Each row is a point. Each copy is the shape, with its points in the same order, stretched, turned, moved and blurred by noise. Is it also mirrored, or only turned?

Shape:
[[ 16  30]
 [-73 -14]
 [ 25   0]
 [ 31  -4]
 [ 37  10]]
Copy 1:
[[-13  24]
 [ 81 -42]
 [-25  -3]
 [-35  -6]
 [-31   3]]
Copy 1 is: mirrored
Copy 2, 5 rows:
[[-25  22]
 [-34 -95]
 [ 19  16]
 [ 21  18]
 [ 16  35]]
Copy 2 is: only turned

Shape:
[[ 26 -54 -29  47]
 [ 36   1  44 -63]
 [-17 -45  39 -28]
 [ 33 -25 -30 -48]
 [ 36  74  36  34]
 [ 49  35 -36   7]
 [ 31  72 -51  23]]
Copy 1 (7 x 4):
[[ 29  15 -67  -2]
 [ 20 -38  63   1]
 [ 13 -16   5 -57]
 [  8 -54  -8  20]
 [  9  75  77  24]
 [-16  10   7  62]
 [-42  49  12  61]]
Copy 1 is: mirrored
Copy 2 (7 x 4):
[[ 55 -37  16   2]
 [ -4  55  55 -46]
 [ 15  47  63  20]
 [ 40  43  -1 -39]
 [-69 -31  17 -36]
 [ -1 -14 -29 -50]
 [-33 -20 -64 -37]]
Copy 2 is: mirrored
Copy 3:
[[ 19 -33 -68   3]
 [ 15  -8  79 -13]
 [-29 -42  25 -42]
 [ 51   1  14 -42]
 [-30  46  18  73]
 [ 36  45 -13  23]
 [ 12  80 -29  27]]
Copy 3 is: only turned

Shape, 14 rows:
[[ 28 -13  42  50  39  22 -10  -6]
 [-19   6   6  12  -1  -4  32  16]
 [  8  62  25 -41  40   2  30 -27]
 [-30   0  19  49  48  32 -33  36]
 [ 27  13  37  20 -43 -11  11  22]
 [ -2   8  17   3 -12  22  15 -19]
 [  2 -16 -11  44 -18  -1   1  57]
 [-14 -37  -4  20   5  -4 -73  24]
 [-22  -2   3  18   7  24 -21 -26]
 [ -3 -10  -1  17  11 -14 -17   8]
 [-14  -7  -4  -7 -45  21  22  -9]
 [ 17 -10 -18  -7  12  -4 -14 -11]
 [-69   9 -16  46  32   6 -31 -22]
 [ -5  -6  41 -15   0   4  36 -25]]
Copy 1:
[[ 26   2  42 -16   1  42 -43 -26]
 [  8   2   9  11  18  29  13  11]
 [ -5  53  36 -47  33   7  -3  33]
 [ 24 -13  22  30 -45  60 -53  28]
 [ 15  14  48   7  -5  13  33 -20]
 [-11   2  19 -34   0  17   6  -7]
 [ 36  -5   5  33 -23  41  13  -8]
 [ 40 -15  -1  30 -63   2 -44   3]
 [-15  -6   6 -20 -27  12 -27   1]
 [ 23  11   6  14  -8  16 -18   1]
 [-23 -18  -2 -32  -7   3  35 -11]
 [ 17  14 -11 -28  -6   0 -15 -10]
 [-30   3  -6  24 -26  28 -61  19]
 [  1   4  29 -31  43  -4   6  -3]]
Copy 1 is: only turned
Copy 2:
[[ 52 -28  51  19  -9  23 -10  22]
 [-20 -16  -5   1  17  -4  17  26]
 [-25  67  46  -3  30   8   1  -4]
 [ 56   7  -8  54  19  49  -4  49]
 [-11 -14   7 -18 -45 -22 -20  40]
 [-14  -2  22  12 -10   9   1   2]
 [ 27 -38 -43  -8  -9   2   0  48]
 [ 58 -18 -37  51   5   2 -47  13]
 [ 16   0   6  53  -2  14   1   1]
 [ 26 -11  -9  19   5 -15 -10  12]
 [-43 -28  -9  12 -12   1  -1  -3]
 [ 21  -7  -7   0   4  -4 -10 -21]
 [ 30  15 -16  95  21   0  33  16]
 [-33 -22  42  16  17  -4  -9  -4]]
Copy 2 is: only turned
